Every row gives one point. Examples show where two turns around zero, p and q, send a point. Where does a point land after both, in the order given? Backwards means that the second turn is done in reverse. Each puzzle has new turns, and all numbers are rounded.
In the rows, zero is written as 128.

Turn p:
[ 70 110] => [ 67 131]
[172 127] => [169 112]
[142 147] => [148 141]
Turn q:
[ 98 108] => [ 96 145]
[123  97] => [ 98 118]
[163 179] => [190 122]
Where do these land?
p, then q: [129 164] => [164 133]
q, then p: [113 155] => [152 147]
q, then p backwards: [94 81] => [ 71 115]
p, then q: [176 111] => [119  78]

Turn p:
[ 71  85 143] => [ 63 139 159]
[141 123  95] => [147 101 143]
[154  86 166] => [139 180 161]
[131 174 130] => [138 120  84]
[142 174 107] => [153 101  91]
Turn q:
[175 108  86] => [139 145  65]
[155 144 128] => [157 124 117]
[ 86 127 183] => [104  92 182]
[118  63 103] => [ 69 136  90]
[110 173 119] => [153 155 161]
[124 151 149] => [145 117 152]
Where do these land?
q, then p: [ 54  95 147] => [ 51 154 111]
p, then q: [136 128 111] => [124 116 115]
q, then p: [167 181 153] => [187 159 151]
p, then q backwards: [174 113 118] => [137 176 134]
p, then q: [109 123 111] => [103 121 132]

Turn p:
[148 164 113  92 145 128] => [148  92 140 135 105  95]
[ 47 128 144 175 141 136] => [148 206 151 158 158 150]
[129 110 175 129 157 151] => [164 144 125  98 113 163]
[198 123 125 107 116  95] => [ 93  68 107 117  93 132]
[ 75 169 144 179 109 148] => [129 212 136 151 125 106]
[189 117  86  83 127  69] => [ 91  31 126 143 117 128]
[131  96 129  92  98 132] => [107 107 142  87 150 128]
[107 117 108 167 131 165] => [144 164  97 136 163 121]
Turn q:
[104 125 130 100 173 175] => [ 88 140  89 146  83 124]
[134 159  96 174 128 115] => [170 105 148 150 127  95]
[ 86 128 130  98 121  74] => [121 182 129 106 164  98]
[117  88 116 134 161 112] => [123 147 104 168 153 134]
[ 90 102 141 162  44 108] => [150  93 106  68 199 114]
[178 161 157 139 162 169] => [101  91 166 153  75 148]
[179 141 139  92  97 192] => [127 105 134  86  66 183]
[135 121 116 125 138  79] => [143 160 148 145 156 126]
Where do these land?
p, then q: [139 138 173  83 137 116] => [106 124 126  78 136 166]
p, then q: [113  48 207 124 104 140] => [ 80 153  99  89  37 133]
q, then p: [ 83 143  63 125 135  60] => [117  92 117 191  53 123]
p, then q: [186 103 119 138 157 120] => [168 123  78 137 124 157]
p, then q backwards: [116 127 115 133 100 190] => [ 74 130 115 114 101  96]
q, then p: [108 136 136 128 149 160] => [100 138 139 141 157 125]
q, then p backwards: [147 175 108 127  94 132] => [130 150 158  84 147 149]
q, then p backwards: [132 155 103 167 149 104] => [105 168  97 112 151 126]

Turn p:
[146  97 162 160 149 115 143 150] => [136 118 115 111 120 115 190 117]
[201 139 123 157 111  89 148 138] => [160 127  75  76 118 135 145 169]
[102 123 156  95 165 115  89 114] => [117  76 166 128 135 128 117  91]
[111 131  73 100 134  75 157 118] => [100 127  99 123  99 194  99 117]
[113 159 149 134  88 162 140 170] => [125 152 140 160 173 124 148 174]
[ 98 147 136  76  89 188 116 132] => [114 145 192 174 145 120  97 165]
[138  79 135 163 159 152 103 151] => [113 120 116 130 112  66 164 105]
[122 147  87 138 131 131 117 114] => [126 138 101 138 131 126  90 118]
[132 116 143 123 182 125 137 111] => [151  97 131 137 102 130 142  92]
[126 143 111 121  81 135 132 114] => [126 163 136 121 138 138  99 153]
[120 126 134 140 120 121 126  97] => [139 143 136 110 135 131 119 107]
Turn q:
[118 127 124 107  83 154 152 124] => [123 109 149 102 130  97  91 130]
[163 159 110 184 129  82 125  83] => [149  95  80 121 165 127 191 104]
[140 157 174 132 180 149 150 114] => [132 118 151 172 138 126 164 182]
[151 103  99  83  88 140 113 126] => [148 121 148  95 140 148  75 103]
[129 122 106 118 124 119 164 141] => [126 101 123 108  98 133 119 135]
[103  99 134 142 132 190 117 132] => [151 178 158 126 112  92 118 139]
[ 83 103 128 112 134  63 109 140] => [ 65 157 103 108 116 166 132 111]
[128 158 102 150 132 125 108 128] => [146 132  85 139 139 120 129 123]
[135 123 175 125 150 130 113 164] => [111 143 155 180 115 142 133 123]
Where do these land?
q, then p backwards: [114 154 110 134 127 103  44 122] => [ 85 166  92 191 119 118 141 125]
p, then q backwards: [141 159 140 149 140 114 161 136] => [154 142 104 141 159 118 115 110]
q, then p: [114 123 115 124 125 101 154 147] => [ 97 154 146 129 125 132 115 133]
q, then p: [106 111 176 144 133 115 125 134] => [139 148 136 140 161 162 145 109]
q, then p backwards: [147 131 125 126 157 118 120 144] => [124 142 122 119 142 127 161 132]
q, then p: [147 130 121 143 120 174 158 150] => [125 125 124  70 130 121 145 150]
p, then q backwards: [144 106 141 154 123 113 147 122] => [122 102 110 155 138 119 130 110]
q, then p: [119 122 108 147 150 210 128  92] => [147  71  95 104 135 145 146 186]
p, then q: [121 116 115  31  76 104 115 105] => [ 88 189 176 175 143 102  75 114]
